Each row is a point. Each copy is the shape, with its points in the same order, turned, moved and blurred by noise. Is it also mirrored, or only turned?

Shape:
[[ 45 -24   0]
 [ 37 -23  -8]
 [  1  38 -43]
 [ -6  28 -33]
 [ 22  35   1]
 [-29 -29   9]
 [-12 -19  11]
 [-24 -15   7]
 [-26  35 -23]]
Copy 1 (9 x 3):
[[-22 -15  40]
 [-24 -10  30]
 [ -7  54 -12]
 [ -2  39 -17]
 [ 21  27  19]
 [ -1 -34 -30]
 [  0 -25 -13]
 [  2 -22 -27]
 [ 13  35 -32]]
Copy 1 is: mirrored
Copy 2 (9 x 3):
[[ 42 -18 -10]
 [ 38 -17 -18]
 [-10  47 -32]
 [-13  28 -24]
 [ 21  43   7]
 [-22 -22  12]
 [-10 -16   9]
 [-24 -15  13]
 [-30  41  -8]]
Copy 2 is: only turned
Copy 3:
[[  2  43  24]
 [ -1  48  13]
 [ 12  20 -60]
 [  3   7 -43]
 [ 39  15 -15]
 [-40 -14   8]
 [-23  -6   7]
 [-22 -11  -4]
 [ -4 -21 -53]]
Copy 3 is: mirrored

Shape:
[[  8   0 -32 -47]
 [-53 -12 -15  -6]
 [ -3  17 -15  32]
 [-36   5   3   2]
 [-40  23  -3  -9]
 [ 28  26 -44  20]
 [ 19  11 -30  11]
 [ 33 -22   4  31]
 [-11   5  -8 -48]]
Copy 1, 9 rows:
[[-12 -30 -24 -46]
 [-58  -4  -5   8]
 [ -5  34 -28   8]
 [-38  16   4   1]
 [-49  24  -2 -18]
 [ 14  25 -60 -16]
 [  9  12 -40 -11]
 [ 36   4 -12  25]
 [-27 -18   1 -43]]
Copy 1 is: only turned
Copy 2 (9 x 4):
[[-17 -36 -27 -28]
 [-46  -6   5  27]
 [ 22  13 -10  27]
 [-18   3  22  20]
 [-34  16  13  -3]
 [ 36   7 -37   4]
 [ 22  -1 -24   7]
 [ 53 -26  11  33]
 [-23 -29   0 -23]]
Copy 2 is: only turned
Copy 3, 9 rows:
[[ 54   4 -12   5]
 [-13 -20 -25  34]
 [-25  32  -5  -7]
 [-16   0  -2  31]
 [ -5  13  -9  44]
 [  8  49 -16 -32]
 [  8  29  -8 -23]
 [-15   4  27 -44]
 [ 41  -3   0  30]]
Copy 3 is: mirrored

Shape, 10 rows:
[[ 45  37   5   4  -4  -2]
 [-43 -29  34 -15  -9 -18]
 [  5   1 -24   9  24 -17]
 [  4  16  -8  -3   3  -9]
 [-57 -17  31 -27  18  -3]
 [  7  -1  -1  -5  17  20]
 [ 58   7   8  20  -3  13]
 [-15  17  -7  -8 -32  -6]
 [ 15 -19  -2  -7   3  18]
 [ 10  24   7  31  -7  11]]
Copy 1 (10 x 6):
[[ -7  60  10 -29  15  -3]
 [-20 -16  13  11 -60  -2]
 [ 24  16  16  15  11 -11]
 [ 10  34  16  -3  -7   0]
 [-19 -19  35  23 -50  23]
 [ -1   5  12  -8  11  24]
 [-11  35 -12 -35  33  -3]
 [ 13  37   0  -8 -41  12]
 [  6  -4   1 -25   4  11]
 [ -9  46 -18   1   8  13]]
Copy 1 is: mirrored
Copy 2, 10 rows:
[[ 17  53  18 -17  23  36]
 [ -8 -48  27 -14   2 -12]
 [-11  29 -16   6  15  -5]
 [-12  25  10 -12  11   9]
 [-38 -52  23 -10  22  -4]
 [-12   6 -10 -12  20  34]
 [ 37  38  -7 -10  14  49]
 [-17  18  28 -29 -19   9]
 [  4   0 -19 -22   8  29]
 [  4  27  19  11  -3  40]]
Copy 2 is: only turned

Shape (14 x 8):
[[-34  31 -10 -28  -7   2  -6  13]
 [-37   0  23  18  -8  -8 -13  35]
 [-44  -3  -1  18 -20  -6 -30   8]
 [ 17   1   1  30 -33  18 -13   3]
 [ 16 -13 -33  32  24   8   7   6]
 [ 13 -48 -12  16   7   7  11  12]
 [ 10 -20 -15  17  -3  14  -4  23]
 [ 20   8   0  10   1  15  17 -29]
 [-25  -1 -49  11   3   7  26   6]
 [-26  16   7   1  14  40  27 -21]
 [ -5 -11  23  -8  15   0 -39  -4]
 [-21   3  38 -14  31   8 -27  15]
 [ -5  -8  14 -38 -11  -8  13  16]
 [-31   9 -43 -44 -18  25  21 -12]]
Copy 1 (14 x 8):
[[-29  46  16 -24  10  -7   0   6]
 [-28   7  21  12  14  14 -14  39]
 [-40  14  12   8   8   8 -42  10]
 [ 15  17 -31  17  -1  12 -35   9]
 [-10 -12 -47  16  14 -14  15  -7]
 [ -1 -30 -34  11 -20  -2   8   5]
 [ -7  -3 -38   3  -5   5  -6  16]
 [ 31  11 -10   5   4  -7   2 -30]
 [-39  24 -31  23  -7 -23  16 -16]
 [  2  28  14  12  10  21  25 -35]
 [ -7 -20  12 -34  18  12 -20  -2]
 [-10 -10  26 -35  28  24   8  14]
 [ -2  11  22 -23 -22 -13  10  21]
 [-30  54  -8 -27 -36  -9  15 -35]]
Copy 1 is: only turned
Copy 2:
[[-37   5  15 -26   8 -34  17  21]
 [-16  33  27  -9 -30 -31 -16   3]
 [-36  12  40   9  -8 -30 -26  15]
 [  4  -1  27  15  -9  24  -8  32]
 [-14  -7 -32  38 -15   6  -1   2]
 [  3  -5 -20  14  -9  18 -33 -23]
 [ -7   1 -14  11 -11   9 -20  13]
 [ -7 -13   9  22   2  23  30  -3]
 [-46 -33 -16  11 -19 -13   6   1]
 [-44   8  14  -1  -8  19  37 -17]
 [ -5  36  17  12  28 -13  -8  -7]
 [-16  60  13  -8  11 -19   5 -14]
 [  5   1   7 -40  12 -16  -2 -11]
 [-57 -37   1 -32  26  -4  19   7]]
Copy 2 is: mirrored
